Every row gives one point. Examples show where two turns around zero, p and q, send a point. Where does a point land after both, in the order given? Backwards means that the second turn is done in reverse. Each puzzle has new turns, and all numbers are rounded.
In the rows, 128 means zero.

Turn p:
[128 169] -> [127 169]
[139 118] -> [139 118]
[155 137] -> [155 138]
[90 88] -> [91 87]
Turn q:
[152 157] -> [157 151]
[ 77 103] -> [ 73 114]
[118  94] -> [111  97]
[140 151] -> [144 148]
[153 136] -> [154 131]
Where do these land?
p, then q: [ 85 115] -> [ 83 123]
q, then p: [125 141] -> [127 141]
p, then q: [174 128] -> [173 120]

Turn p:
[121  79 126 156] -> [123  88 108 162]
[119 142  93 115] -> [123 148 100 107]
[ 96 120 124 112] -> [ 93 127 120 122]
[175 136 129  92] -> [160 119 145  82]
[155 165 138  79] -> [142 148 160  73]
[103 113 146 192] -> [121 125 126 200]
[127 141 141 151] -> [135 141 139 151]
Turn q:
[100 111  93 130] -> [106 116  88 118]
[111 107 158 121] -> [105 119 154 109]
[177 168 147 109] -> [181 161 156 137]
[ 96 108 113 126] -> [ 99 118 107 112]
[114 174  75 125] -> [133 169  72 146]
[147  95 155 122] -> [137 100 159 110]
[151 134 155 164] -> [136 114 159 165]
Where do these land?
q, then p: [159 163 105 116] -> [177 147 124 119]
p, then q backwards: [ 82 121  97 144] -> [ 88 145  95 148]
q, then p: [119 191 107 144] -> [155 183 110 154]
q, then p backwards: [144  95 170 105] -> [156 128 165  89]
p, then q: [133 105 147 111] -> [116 110 143 106]
p, then q: [131  93 141 147] -> [118  88 130 134]

Turn p:
[112 150 126 113 148 140  91  74] -> [103 146 127  93 129 165 100  90]
[153 113  95 103 138 147 127 125] -> [158 103 102 104 126 143 118 132]
[ 78 130 161 135 104 116 114 193] -> [ 83 145 155 151 118  95 125 191]
[185 106 121 124 157 113 123 111] -> [177 105 120 135 142 126  98  95]
[126 155 103 162 152 151 113  97] -> [128 166  99 130 141 171 127 105]
[120 126 133 153 122 170 104  76] -> [116 138 140 131 122 197 130 104]
[149  95 122 113 158 113 179 130] -> [153  82 115 128 167 102 144 117]
[ 98 129 131 137  75  87 145 168] -> [ 98 129 132 157  89  77 156 155]
[129 149 160 112  99 115 156 177] -> [134 139 161 122 119  77 153 163]
Turn q:
[147 184  97 142 131  93 117 126] -> [166 177 133 142 140  85 127 130]
[165 153  88 130  98 132 154 107] -> [171 170 129 128  97 137 157 119]
[ 64  97 152 121 159 168 110 116] -> [ 61 108 101 120 162 164 107 120]
[ 95 119 163 101 127 132  90 136] -> [ 85 115 132 110 132 127  83 143]
[ 85  90 181  81 178 130 101 122] -> [ 77  79 117  75 172 135  89 134]
[133 123 165 147 130 132 149 113] -> [112 114 160 124 135 133 151 110]
[146 155 129 138 119 139 123 158] -> [144 140 152 154 127 131 122 153]
[137 157 114 118  88  96 125 129] -> [141 160 135 123  93  93 126 140]
[114 104 122 152 121  98 128 130] -> [118 109 112 145 117  99 135 111]
[141 145  82 113 116 122 193 158] -> [165 143 106 131 108 128 187 174]
[181  82 114 164 140 165 117 115] -> [169  96 131 156 124 175 122  79]
Where do these land?
q, then p: [137 100 157 123 131  98 143 182] -> [129  80 139 171 131 101 118 153]
q, then p: [155 141 169 162 149 142 146 129] -> [132 122 170 141 178 136 136 117]
q, then p: [ 83 131 118 150 131 143 108 142] -> [ 97 154  97 150 135 144 126 137]
q, then p backwards: [158 113  91 167 130 153  92  99] -> [173 125 116 169 143 113 104  84]
p, then q: [125 135 168 161 100  85 102 105] -> [ 81 152 166 140 123 103 130  88]
p, then q backwards: [159 160 145  83 153  94  82 161] -> [146 160 133  90 121  84  61 124]
p, then q: [ 79 135 106 139 167 116 125 139] -> [117 148  78 145 162 114 124 141]
p, then q: [111 122 111  86  84 142 163 123] -> [118 103 109  98  83 135 160 156]
q, then p: [117 149  95 116 102 139 165 103] -> [138 151 115  94 114 116 176 132]
q, then p backwards: [156  95 120  92 132 167 153  98] -> [144 128 101 107 120 182 128  85]

Turn p:
[146  90 116 135 125 172 101 146 124 109  88] -> [155 116 145 148 132 139  78 150  98 109  96]
[169 157  99 154 114  93 160  95 112  99 156] -> [174 120  97 126 125  85 152  87 152 110 164]
[ 90 138 122 108 170 147 129 152 128  85 114] -> [100 147 106 157 158 123 121 169 145 105 100]
[116  72 114 154 129  94  91 138 187 102 144] -> [112 103 151 153  88 123  65 124 186 140 130]
[ 80 117 135 106 126 108  96 114 101 145 134] -> [ 68 119 117 103 127 129 121 106 118 136 104]
[158 139 169 102  94 114  87 158 114 102 100] -> [122 156 167 118 108  69 111 143  83 121 117]
[137 152 165  94 111 178  96  87  99 115 126] -> [121 181 130  93 159 131 105 110  76  96 134]
[136 110 120 120 104 105 180  93 136 150 103] -> [162 124 134 100  96 150 167 103 149 121 103]
[126 149 102 125 131 125 139 107 142 166  94] -> [156 127 123  98 145 143 146 127 141 162 102]
[105 154 122 171 110 155 163  97 124 135 137] -> [153 153  85 148 132 161 146  93 125 144 138]
[158 155 104 109 109  99 174 158 137 158 171] -> [146 106 110 100  98 115 181 159 140 142 179]
[133 127 188 118 177 163  98 161 113 149 132] -> [ 84 135 179 149 174 143 129 155  87 127 144]
[110 105 106 166 164 111 148 158 145 149 164] -> [112  78 120 168 125 151 141 137 165 151 152]
Turn q:
[116 169 134 125 147 150 113 169 112 145 159] -> [126 156 142 109 139 111 121 179 126 158 157]
[146  89 151 139  94  81 119 124 128  87 135] -> [121  94 122 164  86 132 152 131 115  77 123]
[138 128  84 157 153 149  85 153 109 142 128] -> [153 116  96 102 156 108 108 154  86 147 137]
[141  87 126 123  77 103 146 114 177 136 152] -> [153  95 119 158  91 172 160 101 151 124 145]
[152 127 137 164  89  91 161 126 153 126 108] -> [140 124 123 183  91 147 144 114 120 139  91]
[120 104 132 131  62 113 129 119 113 136 112] -> [ 98  80 127 138  89 155 127 116 123 139 116]
[120 113 128 120  85 109 107 144 174 100  98] -> [138  80 118 164 123 154 118 148 161 108 105]
[112 147 105 111 170 180 156 138 104 104 138] -> [116 177 131  76 175 141 135 143 124 122 122]
[147 140 119  97  96  83 135  92 140 113 125] -> [136 131 122 136  72 145 106 104 154  99 116]
[154 144 143 147 148 191  87 131 117 139 126] -> [145 126 167 119 173 119  96 141  83 139 149]
[119 134 141  97 217 148 148 136  92 164 114] -> [121 167 152  72 170  60 144 109 140 146 122]
[ 72 153 135 125 198 138 151  89 116 143 141] -> [ 87 192 116 115 171  94 125  94 151 137 153]
Where do these land?
p, then q: [110 173 120 144 128 131 151 164 103 147 170] -> [126 155  83 100 117 140 167 127 115 168 142]
p, then q: [156 116 150 110 125 164 110 116 154  89 128] -> [132 139 152 144 127 118  97 174 118  94 143]
q, then p: [158 102 136  96 120 157  72 153 141 105  80] -> [114 109 198 152 123 115  95 146 126  81 107]
q, then p: [133 152 122 136 152 115 127 113  88 155 161] -> [106 127  98  89 122  99 149 114 119 144 148]
p, then q: [107 108 103 145 157 137 116 164  90 119 175] -> [110 106  66 122 157 129 162 137 104 122 150]
q, then p backwards: [102 135 126 120 106 133 166  81 132 139  87] -> [ 75 104 140 151 134 113 110  84 135 136 118]
p, then q: [128 141  89 159 110 107 118 145  98 126 177] -> [136 109  69 112  99 136 148 107 114 129 159]
q, then p: [124 153  95 160 168 116 116 152 119 112 148] -> [136  97  97 127 146  81 145 157 127 145 135]
p, then q: [102 131 176 140 106  86 168  97 125 137  93] -> [100 157 153 157 113 160 107  79 143 150  91]
p, then q: [157 102 130  65 123 129 126 135 164 106 103] -> [136 107 170 141 118 128 123 183 160  98 105]
q, then p: [182  85 125 129 136 159 114 151 152 121 106] -> [152 105 180 142 141 124 140 129 116  72 124]
p, then q: [ 77 139 164 132 105 102 153  65 171 181 110] -> [122 154 177 127 143 171  84  72 175 177 129]

Turn p:
[136 134 118 137 139 123  98 141 115  87 123  95  81 127] -> [115 139 119 162 135 144  84 141 123  92 120  93 119 120]
[ 99 135 158 135 151  97 133 137 110  97 107  80 101 148] -> [101 134 126 167 151 126 126 126 128 125  86  78  92 140]
[102 136 140 103 122 101  87 111 130 103 125 106 107 159] -> [104 120 137 163 136 114  95 102 140 111 114 111 127 170]
[154 140 111 123 173 127 132 175 153 172 141 139 162 125] -> [185 157 125  95 133 162 130 137 160 170 128 130 140 127]
[150 105 124 159 181 130 116 130 160 189 120 134 145 109] -> [169 109 138 129 129 175 130 143 160 176 109 157 143  93]
[ 81 120 124 107 143 132 121 147 124 124 120  97  72 139] -> [ 87 121 109 146 122 134 101 158 157 127 118 100  97 156]
[128 108 124 123 106 124 145 113 116  96 125 192 148 122] -> [140 117 115 105 137  70 147 128 118  97 131 158 143 117]
[135 158 103 154  84 127 148 104 114 146 123 175 148 121] -> [140 137 101 127 128 107 150 110  87 136 165 182 132 118]
[148 134 132 108 101 128 152  92  96 139 158 170 154  90] -> [133 117 149  90 141  81 136 125  90 145 173 149 145 108]
[135 112 120 110 114 111 140 122 132 108 113  82  90 160] -> [120 102 118 154 109 133 123 110 136 102 135  79  97 141]
[143 141 140 110  72 147 136 116 119 124  97 159 154  97] -> [115 140 122 101  87  84 135 102  93 131 136 151 147 104]
[156 134 142 145 173 173 127 143 144 166 139 131 131 155] -> [154 129 146  91 129 192 123 135 135 140 108 151 107 129]
[124 110 103 145 172 152 115 140 130 153 133  97 168 135] -> [136 117 117 114 143 189 143 141 141 150 110 118 164 134]
[123 147 130 123  88 138 160  95 155 103 151 165 155  91] -> [105 149 147 106 131  87 163 106 130 111 172 162 145 102]
[107 105 150 139 101 110 111 153 124 113 144  96 103 144] -> [117 131 149 171 109 124 134 155 124 107 117 101 121 161]
Turn q:
[146 127 110 104 148 160 167 152 111 114 116 122 119 123] -> [129 117 129  97 150 136 176 151 134 112 112 107 119 122]
[132 125 186 135 147 121 110 113 140  70 118 155 126 164] -> [105 144 166 136 152 164 108  76 154  99 152 135 114 147]
[111 134 138 150 117 137 125 138  97 172 186 134 165 120] -> [153 103 122 153  92 132 134 133  67 120 139 141 166 140]
[120 145 128 166 113 116 145 130 116 163 107 137 151 117] -> [137 146 132 162 123 109 135 131 111 133  94 143 163 119]
[122  97 122  98 137 101 133 152 147 138 114 135  99 109] -> [101 107 145 104 113 107 129 146 149 142 117 150 100 112]
[127 145 101  89 122 109 143 137 145  96 139 124 100  88] -> [113 153 117  74 113 107 131 147 129 116 141 124  97  98]
[151  97 103 104  97 108 142 143 143 108 129 115 112 137] -> [148 121 123 109 119 106 118 143 154 112 113 125  76 131]
[128 155 148 138 138 116 112 131 163  90 118 150  99 182] -> [ 84 166 125 150 140 154 119 104 155 114 141 135  93 159]
[135 110 108 117 107 169 129  89  97 169 126 167 177 121] -> [187 105 104 107 125 129 147 102 126 148 109 150 187 146]
[159 159 161 115 160  99 108 114 154 123  99 118 118 175] -> [105 165 155 147 177 133 116 133 152 148 157 141 105 167]
[150 102  86 153 153 158 135  91 101 151 141 154 145 120] -> [165  90  85 132 159 129 158  99 114 142 123 146 150 108]
[ 71 145 128 160 128 116  93 134 103 149 132 103 177 140] -> [117 120 115 168 121 138  77 153 100 118 126 128 191 136]
[ 86 145 129 160 112 159  99 142 133 182 135 107 152 118] -> [127 120 111 171  83 141 121 152 112 158 127 111 183 129]
[121 103 115 106 112 140 168 102 107 127 143 111  90 106] -> [133 102 121  87 123  88 142 110 112 132 115  89 112 119]
[140 103 119 114 124 133 161 127 158 105 143 104 125  89] -> [145 118 134 107 113  97 145 134 149 111 150 105 108  90]
[150 156 165 139 133 105  78 152 134  91 101 113  94 140] -> [101 171 164 143 145 174  91 136 132 141 133 120  86 125]
Where do these land?
q, then p: [151 121 156 141 149 134 102 125 121 107 117 159  65 103] -> [ 69 100 145 112 125 128 104 142 128 160 137 157  98 107]
q, then p: [130 111 132 104 155 121 184 108 102 120 102 136 143  99] -> [135 120 143 106 155  83 138 109 157 149 103  93 128 104]
q, then p: [146 113 133 161 109 134 144 142  97 128 128 149 144 134] -> [133 115 116 120 125 125 133 113  99 107 104 131 119  88]
p, then q: [144 150  63 127 116 149 158 105 168 105 153 106 143 126] -> [144 122  85 104 114 116 153 110 118  92 192 100 138 119]
q, then p: [122 107 133 117 145 160 112 153 145 102 154 104 140 124] -> [113 130 155 116 105 146 141 158 140  95 143 108 144 131]
q, then p backwards: [147 109 156 129 118 116 134 143 170 169 114 144 151 131] -> [112 109 152 137 107 100 115 131 173 162 141 149 128 124]
p, then q backwards: [135 104 133 108 142  93 115 115 124 123 151 111 109 121] -> [127  98 151 133 134 127 129 120 130 128 119  80 138 137]
p, then q backwards: [139 160  86  99  76 121 173 125 123 106 130 103 115 105] -> [109 162 129 131 138 140 139  91 170 103 186 105 106 111]
q, then p backwards: [104 149 152 105 127 126 101 118 107 202 104 122 147 225] -> [ 49 129 125 112 123 105  55 137  94 170 160 117 148 175]
q, then p backwards: [133 130 135 169 128 111 125 152 132  97  97 143 120 131] -> [126 147 151 162 148 131 114 125 157 103 113 117 108 124]
p, then q backwards: [118 131 107  99 152 106 141 135 115 135 131 160  99 107] -> [139 117  93 106 134 101 117 104 150 129 121  93 127 128]
q, then p: [ 62 110 128  99  97 133 117  94 105 157 126 126 135 165] -> [143  84 110 147 116 129 135  89 130 127 106 125 172 187]
q, then p: [137 126 105 125  97 127  90 129 115 118 118 117 146 107] -> [143 142 126 116  98 142  89 121 119 132 131 128 156 116]
q, then p: [110 127 138 210 156 170 128 143 129 139 125 109 120 115] -> [ 92 126 121 147 133 166 182 159 100 143 122 132 149  82]
q, then p: [142 171 162 126 152 120  96 133 166 113 169 131 145 128] -> [118 163 166 111 155 141 130 154 105 107 163 156 120 158]
